Each row of a before or after table is a point. The points were changed in one or more steps. Then noise was added and the rows were shuffled. The steps act on columns, c1 being the first. Name the steps. A step turns or swaps two columns, mirrors them in a line or flattens them onto one, adds a multiple of one to another, or multiplies or shifts one. Angles are multiples of 10 degrees, from the lower column toward the higher: turns from -170 to 170, lines from 10 to 170 but not 90. Use the fewest steps. Two steps may share a column if one is a turn and the other turns, adds or multiplies; they go together, in the order done. Otherwise the lowest column goes first.
In the rows, zero is written as 128.

Before (12 x 2):
[[123  89]
 [146 180]
 [161 112]
 [158 168]
 [163 103]
 [155 145]
 [142 109]
 [170  48]
 [157 122]
 [108 142]
 [163 173]
 [133 167]]
After (12 x 2):
[[166  86]
 [167 117]
 [ 99  98]
 [107 100]
 [ 42  99]
 [118 102]
 [106 118]
 [162  92]
 [145 144]
 [177 103]
 [139  99]
 [ 91 140]]
Steps: turn c1 and c2 by -100 degrees

Before (11 x 4):
[[ 84 187 169 182]
 [ 79 103 174  96]
 [ 82 105  90 123]
 [148  77  97 125]
 [ 89  99 102 167]
 [ 94 136 131 195]
 [160 120 138 122]
 [116 153 153 129]
 [133 117 155 145]
 [122  92 103  88]
 [ 77 153 158  83]]
After (11 x 4):
[[ 21 173 144 169]
 [ 32 140 108  79]
 [ 26 100 206 102]
 [ 35 124 158  64]
 [ 98 140 133 135]
 [ 54 122 162 141]
 [ 22 130  85 117]
 [ 84 157  79 113]
 [ 17 121 150 183]
 [ 72 151 151 118]
 [ 62 148  77 152]]
Steps: shift c1 by -60; turn c2 and c3 by -150 degrees; turn c3 and c4 by -160 degrees

Before (9 x 8):
[[135 122 159 135 100  91 134 137]
 [124 105 159  21 134 157 162 152]
 [102 108  83 126  93 150  95 156]
 [114 132  78 155 153 140  94 163]
 [103 112 120 153 124 173 111 127]
 [209 136 141 132 110 103 154  91]
 [ 99 109 155 125 121  35  82  50]
 [120 125  82 142 117 161 170 152]
 [141 193 135  94 124 167 150 105]]
After (9 x 8):
[[141 193 132 138 123  76 105 106]
 [136 122 115 140  99 163 111 138]
 [119 126 191  99 116 107 103 152]
 [103 113 133  83 123 102 145 129]
 [209 137 133 137 109 150 100  92]
 [101 109 177 119  94 107 175 157]
 [125 105 109 205 133  49  85 153]
 [ 99 110  90 177 121 207 161  50]
 [114 133 151  98 153 131 177 162]]
Steps: turn c3 and c7 by -160 degrees; add -0.5 times c5 to c3; turn c4 and c6 by 150 degrees

Before (13 x 11):
[[146 171 156 105  85  89 164 170 135  96 152]
 [ 98  99 153 160 107 118  82 146  72 157 100]
 [107  91 108 100 160 108  67 141 119 127 119]
 [141 170 109 121 105  89  83 109  78  98 154]
 [124 101  44 102 121 129 122 171  95 145 108]
 [111 154  89 124 160  99  74 110 141 137 109]
 [126 100  57 107 112  82 164  76 143 142 179]
 [139 159 135 145 167 102 122 173 107 168 139]
 [129 117 108 132 131 162  86 137  68 172 147]
 [ 67 155 141 176  84 116 115 104 158 154 182]
 [ 38 131 108 153 183 167 103 121 119 124 104]
 [101 105  61 141 123 174 118  78 143  92 106]
 [ 98 159  93  80 135  79  87  67 145 178 114]]
After (13 x 11):
[[139 183 180 188 104 130 101 109 119  82 153]
 [128 112 188 193 132 201 172 133 118  82 146]
 [120  94 169 161 118 167 147 169  51 125 107]
 [104  99 123 202 123 215  93  78  62 115 106]
 [ 96  88 179 220 108 163 158 147 160  83 101]
 [ 34 132 138 215 181 204 122 123 111 101 100]
 [ 68 167  92 237  86 156 154 107 138 116 184]
 [113 165 121 186 160 137 137 108  88  75 111]
 [110  82 139 160 156 148 123 143 111  68 120]
 [142 170 145 205 170 141 170 175 136 120 143]
 [ 92 169 119 137 135 116 179  64  93  88 110]
 [126  90 126 166 114 119 142  77  54 163 178]
 [146 181 121 163  83 127  94 169 156 163 152]]
Steps: multiply c2 by 1.3; turn c3 and c9 by 100 degrees; shift c4 by 60; shift c6 by 40; swap c7 and c10

Before (14 x 12):
[[102 147 128 105 151 162 122 171 127 116 171 151]
 [123 122 139 178 121 146 153  80 139 171 126 209]
 [100 145 108 128 170 161 161 155  99 113 140  99]
 [117 126  67 126 137 119  59  63 148 107 133 106]
 [128 149 134 138 104 104 126 104 105 131 115 132]
 [100  98 100 110 119 116 164 160 115  86 149 121]
 [110 128  59 196 176 151  56  94 166 113 150 158]
 [140 131 106 117 167  81 123  92 123 191 122 147]
 [139 110 142 156 163 114 118  85  89 153 153 162]
 [109 117 153 131 130 154 170 161 155 101 170  99]
 [105  95 126 120  94 190 156 119 122 117 150 124]
 [190 128 126 147 172 124 127 100 125 154 110 193]
 [166 123 114 168 120 127 118 118 115 187 139 164]
 [ 96  90 150 140 137 165 129 172 138 122 118 140]]
After (14 x 12):
[[181 129 150 115 135 103  99  94 123 193 185 151]
 [249 144 188 131 124 118  15  61 146 106 139 108]
 [ 43 161 151 112 129 106 162 160 117  84 123 125]
 [174 135 144 164 126 118 145 122 111 189 115 161]
 [189 146 114 160 104 102  91  84  93 148 145 163]
 [ 57 157 100 141 105 161 148 174 140 121 120 138]
 [ 44 139 105 134  88 115 169 159 156 100 102 102]
 [201 132 128 147 113 132 146 103 128 155 171 195]
 [101 163 124 125 105 150 124 116 119 117  65 124]
 [ 66 120 130 107  75 115 147 171 127 116 111 152]
 [155 108 125 137 166 122 100 107 105 127 127 132]
 [162 132 115 179 124 137  94  78 137 169 113 212]
 [ 52 115 151 129  76 141 159 157  99 114 144  97]
 [210 142 194 196  74 124  37  95 167 116 142 159]]
Steps: add 1.5 times c8 to c7; turn c1 and c7 by 50 degrees; turn c2 and c3 by 170 degrees; turn c6 and c11 by 50 degrees; turn c5 and c11 by 130 degrees

Before (11 x 18):
[[156  96 124 135 133 162 167 162 114  90 116 120 166 181 152  88 133 119]
 [101  84 179 122 138 180 130 124  88  82 145 172 161 174 172 104 153 117]
 [ 88  76 138 126 118 129 141 132  86  78 109 155 162 135 146  74 137 163]
 [117 118 169 112 109  70  78 188  78 207 142 140 130 138 115  95 172  68]
 [170 129  76 115 204  97 146 133 106 115 162  91 124  95 109 177 103 122]
 [122  90 168 150 117 156 125 153 115  99 109 126 208 176 165 150 112 169]
 [ 96 147 147 157  94 135 115 168  88 157 130 139 119 132  70 122 157  32]
 [124 139 171  78  66 138 119 208  62 146 118 149 105 154 142 140 123  67]
 [166 131 117 147 178 122 146 103 148 149 117  74 103  89 158 172 120 153]
 [135 153  80  88 142 152 159 117 108 156 185  91 137  81 139 155 140 134]
 [192 142  58 135 175 117 182 129 122 104 130 125 125 109 104 195 182 138]]
After (11 x 18):
[[143  98 124 129 138 162 163 161 116 143 112 153 165 179 151  85 127 134]
 [190 131 115 102 172 119 144 102 145 107 119 155 101  88 159 171 127 103]
 [111 150 143 170 125 135 116 168  85 161 130  98 119 130  70 123 129 228]
 [ 97  75 139 135 119 130 139 132  85  85 110  92 164 137 146  75 114  99]
 [ 80  84 177 117 128 179 128 125  89 128 146 108 162 174 169 104 118 146]
 [165 154  81  94 105 152 158 118 107 107 186 129 132  80 136 157 119 126]
 [127  90 169 149 134 154 125 154 113 146 110 120 209 174 163 152 128  83]
 [142 139  57  98 162 118 184 133 118  82 129 193 123 108 108 193  90 140]
 [170 132  76  61 166  98 145 131 105  81 164 159 125  94 111 176 147 124]
 [105 142 173 143  50 139 118 209  62 173 119 127 106 153 142 137 146 183]
 [110 116 171 132 105  69  77 185  78 217 143 120 130 138 116  94 114 198]]
Steps: turn c1 and c12 by 80 degrees; turn c4 and c5 by 50 degrees; add 1 times c14 to c10; turn c17 and c18 by 160 degrees; multiply c17 by 0.7

Before (14 x 24):
[[124 116  61 148 143 130 146 109 157 141 107 162 169 104 100 138 163 147
  148 142 151 135 144  99]
 [127 120 136 186 114 129 108 104 139 133 150 151 105 108 112  78 161 125
  135 156 166 119 132 249]
 [129 119 110 147 146 135 111 128 100 156 142 204 101 162 109 121 169 117
  145 126 211 114 150 143]
 [130 119  84 146 219 127 146 102 126 123  86 107 113 102 147 141 158 126
  140 103 122 147 116 106]
 [ 88 108 124 117 130 117 132 122 137 119 126  86 197 129 126 119 171 131
  116 155 124 143 149 143]
 [119 133 147 144 131 150 147 122 157 125 155 108 146 158  97 128 141 109
  101 155 166  70 152 113]
 [125 155 140 141 136 122 142 126  82 132 134 118 100 101 117 125 116 133
  148 157 139 146 157 152]
 [124 119 142 101 120 115 138  52  96  55 153 128 116 102 122 135 149 147
  122 146 179 148 148  99]
 [ 92 172  97 102 112 138 151 127 149 139 128  89 123 122 104 110 147 129
  139 117 146 153 103 104]
 [ 91 114 127 114 120 114 133  85 159  91 153 130  99 164 154 134 106 117
  129 152 150 150 119  95]
 [130 114 140 116 114 133 150  80  71 153 154  99 109 139 145 125 172 116
  131 128 114  11 149 126]
 [131 116 106 118 190 143 126 101 156 144 148 110 102 122 115 142 118 117
  128 159 114 156 108 116]
 [119 133 144 110 165 139 122 107 156 117 157 124 118 141 102  97 121 156
  147 104 178 136 148  97]
 [124 126 143 124 124 145 102  46 150 146 151  86 148 170 148 132 160 110
  143 123 117 153 154 158]]
After (14 x 24):
[[130 114 140 111 113 133 225  80  71 151 154  98 109  84 137 127 172 116
  130 130 115  11 159 142]
 [124 116  60 145 143 130  94 109 156 143 106 161 169 119 140 138 162 146
  147 115 151 133 154  89]
 [129 120 135 186 115 129  88 105 139 143 149 151 105 129  14 170 162 125
  135 166 166 119 144 175]
 [ 91 170  96 101 112 137 118 127 148 133 130  88 123 127 137 124 148 130
  138 148 146 154 113  95]
 [119 133 145 113 165 139  93 107 156 114 157 125 116 164 141 114 121 156
  148 164 178 137 159  91]
 [ 88 109 125 119 129 116 121 123 138 117 125  86 197 135 114 156 170 131
  115 127 125 143 160 134]
 [128 120 110 143 147 135 167 129 100 158 143 204 101 145 106 129 170 118
  145 136 211 113 160 117]
 [ 91 114 127 121 119 113 108  85 160  90 154 130 100 179 169 148 105 117
  128 114 151 150 129 134]
 [117 132 147 143 131 150 123 123 156 128 155 108 146 167 126 154 142 108
   99 118 166  69 162  93]
 [123 127 143 120 124 146  98  46 150 145 150  86 148 194 113 121 160 111
  143 127 117 154 164 162]
 [130 120  84 147 218 127 134 103 126 127  85 106 114  94 156 102 158 126
  138 125 122 148 128 134]
 [125 118 141 114 120 114 166  53  96  51 152 126 117  77 151 143 150 146
  122 115 179 148 158 107]
 [132 117 106 115 190 143  88 101 155 142 149 109 102 145 132 153 118 116
  128 105 113 155 118 112]
 [125 155 140 141 136 122 187 127  83 135 135 118 100  62 101 156 117 134
  149 121 140 146 165 131]]
Steps: turn c4 and c10 by 10 degrees; add -1.5 times c9 to c7; turn c7 and c14 by -30 degrees; turn c15 and c24 by 60 degrees; turn c16 and c20 by -110 degrees; shift c23 by 10
